Every row gives one point. Each copy is the shape, with its points in the same order, stretched, turned, moved and blurred by noise. Is it also mirrored, or only turned?

Shape:
[0 -26]
[-41 -18]
[14 25]
[24 55]
[18 45]
[5 -17]
[-6 43]
Copy 1, 7 rows:
[3 -32]
[-33 -25]
[5 21]
[7 55]
[-1 40]
[9 -21]
[-21 37]
Copy 1 is: only turned
Copy 2:
[17 -39]
[57 -23]
[-7 14]
[-19 32]
[-16 30]
[15 -28]
[14 33]
Copy 2 is: mirrored
Copy 3 (7 x 2):
[6 -13]
[-32 0]
[40 28]
[58 55]
[52 46]
[4 -13]
[24 54]
Copy 3 is: only turned
Copy 4, 7 rows:
[17 6]
[-5 35]
[-18 -37]
[-57 -59]
[-43 -47]
[13 -17]
[-54 -25]
Copy 4 is: mirrored

Shape, 9 rows:
[12 31 -44]
[8 33 24]
[25 4 -24]
[-33 -3 -41]
[-52 25 29]
[-4 -32 -7]
[28 11 -35]
[56 10 22]
[-11 77 -7]
Copy 1, 9 rows:
[8 12 51]
[34 37 -11]
[18 -13 26]
[-38 26 33]
[-5 68 -36]
[-22 -27 -11]
[13 -11 40]
[52 -19 -14]
[29 80 31]
Copy 1 is: mirrored
Copy 2:
[-4 4 -46]
[14 32 3]
[11 -15 -17]
[-46 -1 -19]
[-39 54 19]
[-10 -23 17]
[13 -15 -31]
[57 -7 7]
[-9 63 -40]
Copy 2 is: only turned
Copy 3:
[-51 28 -20]
[7 21 22]
[-38 -2 -12]
[-20 4 -69]
[40 34 -24]
[-9 -31 -37]
[-48 2 -17]
[-18 -15 50]
[-12 69 4]
Copy 3 is: mirrored

Shape, 10 rows:
[43 17 27 14]
[15 5 20 48]
[8 3 -45 -39]
[-20 -4 -37 -47]
[18 30 -21 -50]
[-27 -26 -9 -38]
[78 52 31 14]
[-3 8 -12 -33]
[-20 -36 -25 17]
[20 -35 -7 -8]
Copy 1:
[37 34 30 13]
[-3 29 54 36]
[-12 -5 -37 -3]
[-31 -9 -36 -15]
[-1 25 -38 -10]
[-34 -15 -3 -33]
[59 58 14 28]
[-12 9 -12 -16]
[-31 -34 20 15]
[10 -19 18 -1]
Copy 1 is: only turned
Copy 2 (10 x 4):
[56 4 -3 37]
[27 -25 -13 51]
[19 27 -60 -25]
[-13 29 -50 -36]
[26 54 -44 -14]
[-12 4 -21 -42]
[83 37 -9 56]
[7 29 -31 -17]
[-3 -35 -40 -3]
[35 -19 -25 -16]
Copy 2 is: only turned
Copy 3 (10 x 4):
[39 23 49 51]
[15 28 11 60]
[43 -17 5 -34]
[22 -11 3 -53]
[54 7 38 -30]
[-11 -13 14 -37]
[79 34 71 68]
[27 2 25 -26]
[-5 -14 -25 6]
[11 -25 19 12]
Copy 3 is: only turned

Shape (12 x 8):
[44 1 -32 35 -13 5 30 6]
[-28 -6 3 -68 -2 -32 -3 24]
[1 17 17 -39 43 -20 54 8]
[-16 -26 23 -41 31 -34 15 67]
[32 79 -34 -6 -13 24 21 7]
[-37 37 -42 3 5 27 -22 27]
[52 49 5 35 0 -48 40 -30]
[33 44 25 25 -46 -6 39 -12]
[-17 -10 -60 -30 16 34 8 8]
[22 36 -23 15 9 52 -16 -24]
[-21 -26 -40 -58 22 -15 -29 43]
[-29 35 -47 0 -6 17 13 -11]
Copy 1, 12 rows:
[47 -38 -7 51 14 11 13 -3]
[-18 -17 -12 -67 -12 -1 35 4]
[0 10 -5 -16 45 -21 53 14]
[-43 -48 -26 -44 15 -12 30 41]
[76 43 -27 26 12 26 7 8]
[7 17 -47 -11 9 47 -33 -25]
[50 11 16 72 4 -65 32 2]
[32 20 28 60 -20 2 27 20]
[24 -19 -31 -40 36 48 10 -37]
[60 11 12 19 41 37 -44 -24]
[-5 -52 -39 -77 8 15 9 -11]
[17 25 -23 2 8 31 2 -41]
Copy 1 is: only turned
Copy 2, 12 rows:
[14 27 -21 38 -32 -7 1 -13]
[-13 -5 35 -78 -33 -15 -10 9]
[-32 37 35 -45 -23 16 23 -52]
[-40 -6 70 -41 -57 24 -5 -1]
[15 81 -37 -9 -1 10 4 15]
[-44 18 -27 -19 8 3 1 49]
[10 73 16 41 2 -36 8 -53]
[52 50 9 24 -5 -27 35 -6]
[-30 -10 -50 -41 -21 17 3 -3]
[18 27 -35 13 35 26 -3 10]
[-53 -24 9 -61 -37 10 -41 13]
[-28 21 -35 -19 8 -18 24 9]
Copy 2 is: mirrored

Shape, 13 rows:
[13 26 21 -4 -33 10 11 -13 -32]
[-40 33 -28 -55 -1 21 -28 39 35]
[31 9 -4 13 -10 -1 -3 9 -2]
[-5 -11 13 -34 -8 4 21 -22 7]
[-4 -16 12 30 -30 -8 0 -1 -28]
[26 -30 23 31 15 16 35 -14 -30]
[-42 6 -25 7 37 -20 30 0 25]
[-29 42 -28 -32 30 21 -4 23 -4]
[-24 -12 -7 -14 76 -7 49 -25 41]
[10 15 30 12 8 -10 8 -20 2]
[-10 -8 10 38 -5 28 -3 -24 -3]
[4 -4 -22 20 -15 -2 -33 -23 -31]
[12 0 36 11 4 -6 -19 6 -39]
Copy 1 (13 x 9):
[27 -4 23 15 -8 1 40 -11 17]
[-80 12 -48 1 35 12 11 -3 -28]
[5 12 28 1 2 -1 1 -30 -17]
[-11 -43 19 -9 5 -27 16 15 -8]
[37 16 17 -11 -7 -14 -7 -4 22]
[27 -22 54 22 -42 -12 -13 3 6]
[-31 -47 -10 18 44 -3 -56 2 10]
[-49 -15 -38 33 9 39 4 -9 -15]
[-55 -95 18 14 28 -6 -59 29 -12]
[27 -11 46 3 16 9 -9 7 8]
[-9 -7 27 -16 -3 18 -20 -11 49]
[26 -3 -18 -43 1 11 -8 -33 14]
[43 17 18 -8 -25 20 -1 12 -6]
Copy 1 is: mirrored
Copy 2:
[-1 17 41 35 0 31 5 -40 -26]
[-6 -40 12 -36 -39 -11 -56 18 -35]
[19 -4 33 10 28 23 -8 -4 0]
[-23 2 6 2 5 -3 -16 -35 -26]
[23 8 29 14 4 2 18 -24 21]
[13 -5 -8 19 38 32 34 -22 17]
[-3 3 -44 -42 2 6 -13 44 16]
[-1 -31 -7 -32 -19 23 -14 21 -39]
[-38 -2 -79 -44 36 -1 -13 47 7]
[-11 18 16 17 26 26 2 8 2]
[33 14 -2 42 1 12 -1 -18 -1]
[47 26 35 14 8 -3 9 -22 -25]
[4 -14 32 17 18 12 30 4 -5]
Copy 2 is: only turned
Copy 3 (13 x 9):
[28 21 12 14 12 -11 3 -53 17]
[35 36 -13 36 20 79 27 80 14]
[-4 6 23 26 27 -9 -19 -20 0]
[6 4 8 15 -24 -17 26 12 40]
[30 -14 -25 25 17 -34 1 -51 2]
[-10 -34 2 -43 6 -61 -14 -47 9]
[13 12 -37 6 23 -10 52 26 -24]
[26 47 -6 -16 24 50 25 42 -23]
[-32 0 -13 -27 -2 -30 60 48 3]
[-28 10 -4 9 8 -12 26 -45 10]
[16 -42 -7 8 27 -8 33 -42 -3]
[38 -9 10 25 -12 -8 13 -30 -35]
[-15 12 -20 -19 -10 -11 -7 -48 6]
Copy 3 is: mirrored
